Each row is a point. The ring and each string are closed loops that go straight from each point to the next, and from the last back to the first. Before rounding, they use only three directions, however many columns there are. How many times does the string pass through the ring? Passing back the other way cancels.
In the rows, 128 means zero.

Ring (7 x 4):
[[163 170 130 128]
 [134 187 126 135]
 [101 177 124 138]
 [ 86 134 126 133]
 [ 97 112 124 128]
 [132 102 119 121]
 [169 136 127 122]]
String, 7 rows:
[[185 168 133 125]
 [175 156 104 124]
 [152 152 113 127]
 [146 157 115 128]
 [153 176 101 130]
 [175 203 127 132]
 [181 186 158 129]]
Times through: 0

Ring (7 x 9):
[[194 160 113 120 100 153 136 113 112]
 [160 210 140 113 109 164 110 109 115]
 [101 210 150 118 121 160 105 117 127]
 [ 52 167 131 133 130 143 125 132 139]
 [ 57 100 108 145 127 125 156 145 144]
 [ 97  75 105 144 117 123 168 144 140]
 [176 106 105 131 102 138 158 127 121]]
String, 19 rows:
[[184  97  63 139 102 133 171 124 115]
 [206  93  75 135  96 135 170 123 113]
 [167 133  53 139 108 139 158 118 112]
 [146 137 110 129 110 143 144 124 123]
 [147 132 152 121 107 145 137 128 130]
 [190 124 145 119  98 147 143 124 122]
 [226 124 104 123  92 146 153 116 110]
 [225 125  83 127  94 145 157 114 107]
 [222 109 134 119  91 145 153 122 117]
 [170 118 147 121 101 144 145 128 127]
 [145 125 153 122 107 143 140 130 131]
 [189  89 134 125  97 137 159 130 126]
 [198  73  84 136  97 130 177 129 119]
 [165  99  57 143 106 131 171 126 117]
 [139 125  69 140 113 136 157 125 120]
 [129 131 134 127 112 142 141 130 131]
 [151  96 152 125 104 137 152 136 134]
 [134 126 127 129 111 140 145 130 129]
 [143 129  58 142 113 136 158 123 117]]
Times through: 1

Ring:
[[209 129 140 148 138 131 117 114 115 135 129 132]
 [198 178 139 140 134 112 120 112 113 135 110 138]
 [161 201 129 128 130  92 126 115 105 138  98 146]
 [121 178 110 121 127  84 132 121  96 142 103 152]
 [101 136 106 120 131  90 133 127  91 144 118 150]
 [ 95  81 118 124 141 104 131 134  89 146 139 137]
 [112  36 139 132 154 124 126 137  91 146 159 121]
 [153  35 148 143 154 139 120 132 101 142 163 117]
 [196  82 143 150 145 140 117 120 112 137 147 125]]
String, 15 rows:
[[ 82  26 127 126 151 116 130 141  85 148 161 126]
 [ 56   7 157 118 169 113 130 152  77 152 169 107]
 [ 91  61 166 121 165 109 127 143  85 149 151 109]
 [113  92 144 126 151 107 127 133  92 145 138 125]
 [131 116 111 130 132 107 129 124  98 141 127 145]
 [120 133  80 128 118  97 133 120  97 141 118 164]
 [ 87 150  74 117 116  80 138 123  89 144 109 168]
 [ 77 150  97 112 127  77 137 128  86 146 110 156]
 [ 89 126 137 116 146  89 131 134  87 147 123 132]
 [118 114 142 125 147 103 127 131  94 144 130 128]
 [109 104 147 123 151 103 128 134  91 145 134 124]
 [ 86  83 147 119 155 101 129 139  85 148 141 121]
 [125  96 149 128 151 110 125 132  95 144 138 123]
 [141 105  90 136 123 113 129 120 101 140 130 156]
 [105  53  91 132 131 116 132 130  92 144 149 149]]
Times through: 2
String, 14 rows:
[[202 167 104 145 119 116 123 107 116 133 111 156]
 [232 196 108 149 116 118 120 100 123 130 102 158]
 [229 179 157 147 139 123 115 109 120 133 112 129]
 [201 135 189 141 160 126 114 122 111 138 130 106]
 [174 118 150 139 146 122 120 122 107 139 132 125]
 [197 126 104 148 123 127 122 111 114 134 127 151]
 [228 108  99 159 120 143 119 106 121 131 135 153]
 [218  95 109 157 127 143 118 110 118 133 140 145]
 [176 117 109 143 128 122 124 116 109 137 129 147]
 [171  94 161 140 154 128 119 126 105 140 142 116]
 [195  90 188 145 164 138 113 126 109 139 147 102]
 [223 125 167 151 149 137 113 115 118 135 134 118]
 [183 128 175 139 156 122 117 123 108 139 131 113]
 [165 129 154 135 148 115 121 123 104 140 128 124]]
Times through: 1

Ring (9 x 14):
[[201 138 116 128 124 133 112 120 142 140 145 140 123 130]
 [180 175 125 119 127 126 110 130 156 143 146 138 122 124]
 [143 198 124 114 131 117 115 137 158 140 141 133 120 118]
 [ 99 201 125 110 134 106 125 140 150 128 130 128 117 113]
 [ 61 173 123 112 135  98 138 135 129 108 112 124 114 112]
 [ 58 147 109 120 133 101 143 130 115 103 109 123 115 115]
 [ 84 124  83 132 130 112 142 125 108 110 118 122 117 120]
 [128 113  73 140 126 124 134 121 111 122 130 126 120 125]
 [186 115  95 137 123 133 120 117 127 134 141 136 123 131]]
String, 15 rows:
[[119 191  99 120 131 116 123 138 147 137 140 126 120 116]
 [104 249  84 115 134 114 119 154 169 155 154 121 121 108]
 [ 93 240 115 107 136 106 121 151 166 141 140 124 118 108]
 [ 83 198 163  99 136  96 127 138 149 113 114 132 114 112]
 [ 96 154 165 105 133  99 131 126 131 102 106 135 114 118]
 [ 32 183 156 100 138  85 141 137 130  95  98 125 111 108]
 [ 20 199 101 112 138  92 144 145 129 110 113 116 114 105]
 [ 77 191  67 126 132 111 134 142 135 133 136 117 119 112]
 [ 95 160 108 121 131 109 133 131 129 118 123 126 117 117]
 [ 97 129 160 111 132 101 135 121 120  96 102 135 114 121]
 [ 61 143 179 101 136  89 140 125 120  85  90 133 111 115]
 [ 31 216 126 103 139  90 138 147 142 112 113 120 113 104]
 [ 70 228  90 114 136 105 129 150 153 137 137 119 118 107]
 [103 206  83 122 132 115 125 144 149 141 143 122 120 113]
 [123 166 131 115 131 111 124 130 140 122 126 132 118 119]]
Times through: 1
String (31 x 14):
[[123 142  42 144 126 128 132 130 121 138 144 120 122 122]
 [127 156  49 140 127 127 129 133 128 141 147 121 122 121]
 [148 126  33 150 124 135 130 125 118 142 150 122 124 126]
 [174  91  66 148 122 136 127 113 110 130 140 131 123 133]
 [181  70 136 132 123 126 126 104 109 108 118 143 119 136]
 [161 106 127 127 126 122 125 114 120 115 123 138 119 130]
 [142 149  84 132 127 124 125 128 132 135 140 128 121 123]
 [159 154  49 142 125 135 122 130 134 150 155 125 124 124]
 [212 113  49 152 120 148 116 118 127 152 160 132 127 134]
 [222  77 104 142 119 141 117 105 118 130 139 143 124 139]
 [181  94 132 129 124 126 122 110 119 116 124 142 120 133]
 [147 127 122 125 127 119 125 120 126 119 126 135 119 126]
 [143 145  89 131 127 124 125 127 130 132 138 129 121 124]
 [145 134 100 130 127 123 126 123 127 127 133 131 120 125]
 [151 139  52 143 125 132 126 127 126 142 149 125 123 125]
 [161 112  35 153 122 138 129 121 114 141 149 125 125 129]
 [158  77  80 145 123 130 132 110 102 118 128 132 121 132]
 [144  83 121 131 125 120 133 110 105 105 114 136 118 130]
 [133 117 127 124 128 115 130 118 119 111 118 135 118 126]
 [119 147  73 134 128 121 131 129 124 130 136 124 120 121]
 [ 97 153  16 148 127 126 138 135 117 140 146 113 122 118]
 [ 82 107  34 149 127 120 148 124  95 117 126 116 119 121]
 [101  82 115 130 128 111 143 112  95  94 104 130 116 126]
 [121 103 141 121 128 110 134 115 112  99 107 136 116 126]
 [121 140 107 125 129 116 130 126 125 120 126 130 118 122]
 [ 95 147  55 138 129 119 137 132 118 128 134 119 120 118]
 [ 77 145  17 147 128 121 144 134 109 131 138 111 121 117]
 [ 81  98  52 145 127 117 148 121  92 109 119 118 118 122]
 [112  80 116 131 127 113 141 111  97  96 106 132 116 127]
 [125 110 118 127 128 115 133 117 113 109 117 133 117 125]
 [121 140  71 136 127 122 132 128 122 129 135 124 120 122]]
Times through: 5

Ring (9 x 14):
[[193 103 114 136 159 120  98 140 142 142 136 144 176 131]
 [196 131 128 152 134  98 105 134 116 136 115 132 166 143]
 [175 156 133 163 103  81 116 125  86 121  88 126 141 148]
 [143 159 129 163  87  86 123 115  75 110  76 127 118 145]
 [101 135 110 146  90 115 125 107  89 104  82 139 100 130]
 [ 93 110  94 130 113 134 119 114 108 106  99 152 106 118]
 [103  91  82 117 140 144 111 128 127 112 119 162 123 109]
 [141  76  80 110 172 146 100 144 150 127 142 166 156 107]
 [167  79  91 117 176 140  96 146 155 136 147 160 171 115]]
String, 24 rows:
[[ 88  76  81 113 138 165 111 115 142 116 125 162 117 108]
 [ 90  73  54  96 168 150 108 149 133 103 131 183 126  89]
 [123  99  66 109 165 118 108 161 114 103 121 175 139  98]
 [134 107  94 128 140 123 110 135 118 116 115 155 137 118]
 [131 108  92 127 139 122 111 135 116 115 114 155 135 117]
 [116  99 101 130 125 142 112 114 128 120 114 149 124 122]
 [ 90  92 106 131 108 162 116  92 135 121 111 144 107 125]
 [ 56 114  90 130  93 140 127 101  97  94  85 152  79 115]
 [ 82 144  95 141  90 102 130 119  69  87  71 149  87 120]
 [126 144 102 144 109  91 121 133  78 100  84 146 117 126]
 [126 125 118 147 102 122 118 107 107 119  97 135 119 136]
 [117 129 134 158  80 131 121  84 109 123  90 123 108 146]
 [132 175 140 175  61  80 130 100  61 106  60 117 102 153]
 [159 192 127 171  83  44 128 137  39  96  57 128 119 145]
 [159 182 127 168  88  55 125 134  50 101  64 128 122 144]
 [151 150 116 153 109  85 118 131  82 110  87 137 130 136]
 [140 124 116 145 114 117 114 116 110 121 102 137 130 134]
 [117 130 134 158  79 129 122  84 107 123  89 123 107 146]
 [ 97 164 129 166  55  97 134  91  63  98  57 123  82 145]
 [ 88 160 110 154  71  92 134 110  57  88  59 137  82 131]
 [ 78 138  99 142  85 113 129 109  77  92  74 145  85 123]
 [111 127  88 131 122 106 119 137  89  98  94 157 115 115]
 [131 114 101 134 128 122 113 127 114 116 109 149 131 123]
 [103  91 101 128 121 156 113 104 136 122 116 148 118 122]]
Times through: 4

Ring, 10 rows:
[[115 149 118 116 105 104  90  91 107 100 113 106 116  90]
 [115 147 133 118 105 127  58 112  95 108 125 119  86 101]
 [114 143 143 122 108 142  47 130  99 124 142 131  72 117]
 [115 131 149 135 102 136  64 153 126 153 172 143  86 132]
 [116 125 147 141 100 125  84 158 145 167 184 146 104 137]
 [112 125 140 141 109 115 123 148 168 180 191 142 127 147]
 [104 138 127 125 139 123 159 114 174 176 178 128 132 158]
 [ 99 150 118 111 156 129 171  86 165 160 158 115 130 156]
 [101 156 110 105 148 118 161  68 147 132 132 102 133 132]
 [110 153 110 111 121 101 128  75 125 109 115 100 134 100]]
String (29 x 14):
[[105 154 127 109 137 139 104  94 120 127 135 116  94 130]
 [109 160 122 104 127 134  79  82  93  97 108 106  86 105]
 [118 152 124 113  96 113  50  95  79  81  99 106  93  76]
 [123 142 129 125  80 102  45 115  88  92 114 115 102  74]
 [123 131 129 136  79  89  80 129 123 122 141 122 128  89]
 [111 145 134 119 118 133  84 115 117 130 143 124  93 123]
 [109 149 141 114 126 154  61 120 103 128 143 129  66 131]
 [107 151 157 112 132 187  19 136  82 129 148 141  23 143]
 [112 140 159 124 115 171  23 154  96 141 163 148  40 140]
 [105 147 151 115 138 176  60 134 111 149 163 141  49 156]
 [108 143 137 121 126 140  95 121 130 146 157 130  92 139]
 [113 135 135 130 109 118 101 129 139 149 161 130 113 127]
 [105 143 141 119 137 153  99 126 136 158 168 135  83 154]
 [113 120 151 146 108 130 104 169 167 192 207 154 109 159]
 [108 127 146 137 125 137 122 152 170 191 201 148 108 167]
 [104 140 137 122 140 144 126 124 155 171 177 135 102 162]
 [110 138 130 126 118 117 119 118 146 150 159 126 121 132]
 [116 127 126 140  97  88 135 129 165 158 169 127 153 120]
 [107 141 127 123 128 121 134 111 153 155 161 124 123 140]
 [ 94 155 125 105 171 155 158  88 157 164 161 120 103 172]
 [ 87 164 117  94 197 162 195  64 170 169 159 112 110 189]
 [ 96 156 110 105 167 126 194  68 172 157 151 107 140 158]
 [108 143 112 121 124  93 165  89 162 144 146 109 157 123]
 [111 141 124 124 116 110 122 108 142 139 148 119 127 122]
 [102 156 119 106 147 132 136  81 135 133 135 110 112 136]
 [ 97 168 109  92 165 138 149  51 127 117 115  96 109 134]
 [107 160 102 103 132 100 145  54 125 101 104  90 140 100]
 [107 163 105 100 132 110 126  56 112  94  99  91 124  98]
 [105 161 118 101 140 134 107  74 109 108 115 104  98 117]]
Times through: 2

Ring:
[[ 94 153 153  89  98 155 135 119 107  98 164 174 109 125]
 [ 91 147 150  68 112 132 148 140 119 115 165 145 124 115]
 [ 92 137 143  63 125 125 153 150 120 139 153 121 138 103]
 [ 97 121 132  76 136 134 151 148 105 175 122 100 150  89]
 [102 115 128  94 135 151 144 136  91 184 106 104 150  87]
 [103 116 132 115 125 176 131 117  81 171 104 127 143  91]
 [103 123 139 127 112 193 122 103  80 145 116 154 132 100]
 [100 135 148 126  99 196 118  96  85 115 135 179 118 113]
 [ 97 148 153 112  94 180 124 102  94  98 153 187 108 123]]
String (23 x 14):
[[104 119 118  73 143 118 159 152  88 210  94  77 148  88]
 [102 105 121  86 149 140 151 149  93 211  93  75 165  74]
 [108 124 121 102 128 148 143 125  70 193  87 109 133  98]
 [100 131 138  99 117 159 137 123  92 148 126 138 130 104]
 [ 98 116 143 121 118 194 123 112  93 143 126 147 145  91]
 [103 114 140 140 113 211 115  97  78 147 111 157 140  93]
 [108 127 130 125 113 180 127 103  66 163  98 145 123 105]
 [103 131 135 108 114 166 134 114  81 153 115 142 125 106]
 [ 98 123 146 119 112 192 122 109  94 130 134 158 137  99]
 [102 110 140 140 117 213 114  99  80 150 111 153 146  89]
 [108 114 125 124 125 180 130 111  67 186  85 123 139  91]
 [103 126 132 102 122 159 138 123  85 164 112 128 134 100]
 [ 97 125 140  96 123 161 137 129 101 149 131 131 141  96]
 [ 95 109 132  76 145 140 150 154 112 184 122  87 168  76]
 [ 96 117 127  58 148 112 163 166 111 195 118  73 160  82]
 [102 134 128  78 126 127 152 140  91 174 114 110 130 104]
 [ 91 132 148  79 120 149 142 138 119 127 157 137 140 101]
 [ 85 136 155  60 122 134 149 153 139 113 180 133 145 100]
 [ 87 141 150  49 124 115 157 159 135 124 174 123 139 105]
 [101 140 131  75 121 124 153 138  92 163 121 119 123 110]
 [ 94 135 143  79 120 142 145 138 110 138 146 132 134 104]
 [ 86 129 152  65 126 140 147 152 135 123 171 127 151  94]
 [ 92 122 136  55 142 116 160 165 124 169 141  89 158  86]]
Times through: 5
